Each row of a before or after table is a point. The points were changed in one or more steps. Then noise was added and the rows were shuffled. The steps act on how far a point lies along the listed directions, d1 being the first. What was done? A step turns or swaps two directions, mirrors them in a line or flattens them onto one, adds a multiple of one to another, or multiplies one. Angles are multiples of 10 degrees, from the lower direction toward the higher: turns from -170 to 170, lines from 10 to 170 but not 90. Use the fewest steps. Two steps may share a direction if one is a turn and the other turns, adds or multiplies; they go together, in the order done. Otherwise the lowest direction goes first.

Directions:
(1): -0.66 0.24 -0.17
(2): 0.30 0.52 -0.41
Before (12 x 3):
0.31 0.25 -0.08

-0.12 -0.15 0.12

-0.09 -0.07 0.06

-0.41 0.03 -0.05

0.27 0.24 -0.09

-0.87 0.23 -0.23

-0.13 0.36 -0.06

0.03 -0.17 -0.08

0.08 0.05 -0.07

-0.07 0.07 0.07

0.03 0.00 -0.01

-0.03 -0.19 0.13
After (12 x 3):
-1.14 0.30 -0.23

-0.17 -0.13 0.11

-0.59 0.53 -0.18

-2.55 0.85 -0.67

0.10 -0.23 0.17

-0.20 0.12 0.03

-0.18 -0.04 0.05

0.54 0.14 -0.02

0.16 0.02 -0.05

0.15 -0.21 -0.04

0.64 0.13 0.00

0.07 -0.01 0.00
Steps: multiply d1 by 3

Directions:
(1): -0.51 -0.40 0.25 -0.47
(2): 0.39 -0.58 0.37 0.27
(3): 0.39 -0.27 -0.50 -0.47
(4): -0.36 -0.36 -0.50 0.44
Before (14 x 4):
0.02 -0.20 0.62 0.25

0.37 -0.23 0.20 -0.25

0.03 -0.36 -0.11 -0.57

0.11 0.01 -0.02 -0.30

0.49 -0.41 0.73 -0.95

-0.15 0.33 0.14 -0.65

0.11 0.49 0.14 -0.37

0.04 0.44 -0.22 0.00

0.18 -0.03 -0.06 0.68

-0.10 0.43 -0.16 -0.12

-0.07 0.50 -0.34 -1.11

0.39 -0.95 0.10 -0.70

0.02 -0.60 0.51 -0.66

-0.08 0.18 -0.30 0.52
After (14 x 4):
-0.01 0.33 -0.04 -0.38

-0.51 0.53 1.06 0.09

-0.18 0.48 0.32 -1.21

0.20 0.26 0.54 0.02

-0.54 0.26 0.12 -0.31

0.41 -0.09 -0.55 0.21

-0.39 0.02 0.16 -0.96

0.09 0.04 0.40 0.31

-0.77 0.47 -0.27 -0.86

-0.11 0.09 0.75 -0.17

0.17 -0.14 -0.23 0.53

-0.11 0.15 0.16 -0.13

0.36 -0.29 -0.15 -0.50

0.18 0.16 0.23 0.39
Steps: turn d2 and d3 by 120 degrees

Directions:
(1): 0.54 0.38 -0.25 -0.02 0.06 0.73
(2): -0.01 -0.57 -0.66 -0.02 -0.52 0.12
(3): -0.56 0.43 0.18 0.18 -0.62 0.31
(4): -0.02 0.50 -0.37 -0.71 -0.13 -0.38
Before (14 x 6):
-0.15 -0.56 0.35 0.47 0.64 -0.14

0.63 0.16 -0.26 0.19 -0.21 0.66

-0.07 0.51 0.24 -0.24 0.15 -0.12

0.32 -0.27 -0.42 -0.09 0.12 0.25

0.30 -0.26 -0.14 -0.09 0.02 -0.33

0.57 -0.30 0.32 0.27 0.49 0.27

0.09 -0.58 -0.51 0.21 -0.48 0.57

0.12 -0.81 -0.24 0.61 -0.42 0.34

0.10 -0.62 -0.63 -0.23 -0.07 -0.46

-0.03 -0.64 0.00 0.67 -0.42 0.40

0.05 -0.60 -0.13 -0.05 0.12 -0.11

0.01 -0.28 -0.58 0.19 -0.59 0.53

-0.33 -0.24 -0.50 0.05 -0.89 0.24

-0.17 0.07 0.36 0.77 -0.42 0.94
After (14 x 6):
0.62 0.81 -0.72 -0.78 -0.40 0.14

-0.03 -0.63 0.02 0.67 -0.44 0.43

0.30 -0.34 -0.07 0.05 0.02 -0.24

-0.03 -0.03 -0.75 -0.20 -0.66 0.33

-0.06 0.50 0.24 -0.25 0.13 -0.09

-0.19 0.40 0.09 0.29 -0.56 0.68

-0.13 -0.88 0.60 0.96 0.71 0.09

0.11 -0.87 -0.47 0.11 -0.02 -0.29

0.11 -0.79 -0.24 0.60 -0.43 0.33

0.55 -0.05 0.16 -0.10 0.44 0.08

-0.32 -0.25 -0.49 0.05 -0.88 0.23

0.33 0.03 -0.64 -0.47 0.05 0.04

0.05 -0.33 -0.71 -0.12 -0.53 0.41

0.05 -0.75 0.03 0.19 0.17 0.01
Steps: add 1.5 times d1 to d4

Directions:
(1): -0.83 0.19 -0.14 0.49 0.34 -0.10 -0.53 -0.01
(2): 0.42 -0.62 0.22 0.24 0.78 0.20 -0.26 -0.13
(3): 0.28 -0.04 -0.16 -0.39 -0.25 0.01 -0.93 0.45
Before (10 x 8):
0.05 -0.30 0.04 0.17 0.33 0.03 -1.04 0.45

0.39 0.26 0.07 -0.21 -0.44 0.10 0.71 -0.03

-0.75 0.13 -0.29 0.40 0.29 -0.01 0.39 -0.33

-0.36 0.74 -0.32 -0.05 -0.63 -0.15 0.35 0.21

0.07 0.55 0.03 -0.36 -0.92 -0.43 0.48 0.01

0.45 -0.46 0.07 -0.38 -0.50 0.10 -0.06 0.24

0.09 -0.42 0.10 -0.09 0.29 0.26 -0.60 0.22

0.32 0.02 0.08 -0.19 -0.47 0.07 0.69 -0.36

-0.57 0.41 0.02 0.32 0.13 -0.12 0.41 -0.28

-0.09 0.12 -0.24 -0.08 -0.03 0.10 -0.91 0.26
After (10 x 8):
-0.01 0.49 0.00 -0.07 -0.51 0.01 0.79 -0.08

-0.22 -0.01 -0.21 -0.32 -0.80 -0.07 -0.44 0.42

-0.29 -0.13 -0.07 -0.12 0.05 0.15 -0.97 0.40

-0.02 -0.41 0.02 0.39 0.69 0.20 0.95 -0.60

0.08 -0.27 -0.05 -0.01 0.19 0.02 -1.49 0.66

0.52 -0.20 -0.18 -0.34 0.01 0.23 -1.19 0.41

0.67 0.17 0.23 -0.46 -0.69 -0.28 0.65 -0.08

-0.20 0.33 -0.01 -0.01 -0.57 -0.04 0.80 -0.42

0.17 -0.12 0.35 0.27 0.52 0.09 0.94 -0.53

0.87 -0.07 0.05 -0.26 -0.15 0.17 0.68 0.08
Steps: swap d1 and d2; multiply d3 by 1.6

Directions:
(1): 0.27 -0.66 0.13 0.16 0.26 -0.46 -0.60 0.36 -0.48
(2): 0.19 0.40 0.06 0.10 -0.15 0.20 0.44 0.90 -0.54
(3): 0.21 -0.13 0.56 0.07 0.31 0.71 0.10 -0.52 -0.56
(4): 0.58 0.75 0.48 0.05 -0.24 -0.31 -0.49 -0.17 0.09
Before (13 x 9):
-0.36 0.25 -0.30 0.23 -0.43 -0.12 0.56 0.75 -0.21

0.34 1.28 -0.41 0.11 -0.50 -0.26 0.19 0.78 0.29

-0.43 -0.72 -0.50 -0.06 0.21 -0.29 0.42 0.13 -0.19

0.25 0.01 0.49 0.24 0.33 -0.13 -0.70 -0.42 -0.47

0.26 1.41 -0.08 -0.14 -0.67 -0.25 0.40 0.61 0.33

-0.24 0.35 0.21 -0.20 -0.40 0.24 0.04 -0.97 0.52

0.12 -0.72 0.36 0.08 0.54 0.22 -0.28 -0.12 -0.81

0.17 0.06 0.28 -0.41 0.23 0.56 0.06 -0.92 0.08

0.11 -0.33 0.22 0.20 0.38 0.11 -0.43 0.29 -0.50

0.14 0.14 0.03 0.06 0.19 -0.49 -0.27 -0.59 0.38

0.04 0.57 0.03 -0.07 -0.36 -0.14 0.23 0.71 0.20

0.34 -0.25 0.27 0.23 0.14 0.22 -0.39 0.23 -0.44

-0.14 -0.99 0.02 0.30 0.17 -0.14 -0.27 -0.21 -0.65
After (13 x 9):
0.35 0.74 0.26 0.02 -0.22 -0.31 -0.03 -0.60 0.16

0.01 0.21 -0.22 -0.31 -0.05 0.35 0.63 0.68 -0.31

0.00 -0.35 0.05 0.07 0.40 0.00 0.19 -0.15 -0.27

0.44 0.61 0.24 0.12 -0.23 -0.40 -0.25 0.78 -0.36

0.28 0.29 0.16 0.17 0.07 -0.29 -0.54 0.52 -0.17

-0.36 0.10 -0.07 0.15 -0.28 -0.18 -0.10 -0.68 0.41

-0.72 -0.98 -0.60 -0.22 0.33 0.12 0.35 -0.55 0.35

0.45 0.52 0.40 0.31 -0.43 -0.50 -0.40 0.14 -0.43

-0.35 -0.50 -0.08 -0.17 0.05 0.07 0.01 -0.31 0.38

-0.44 -0.83 -0.68 0.02 0.47 0.09 -0.10 -0.59 0.41

-0.02 -0.13 -0.02 0.28 0.25 -0.28 -0.28 0.67 -0.71

-0.51 -0.24 -0.16 -0.11 -0.23 0.52 0.72 0.13 -0.22

0.38 0.01 0.00 0.20 -0.07 -0.16 -0.38 0.59 -0.19
Steps: mirror d1 and d4 in the line at 20 degrees; multiply d2 by 0.4; turn d2 and d3 by -110 degrees
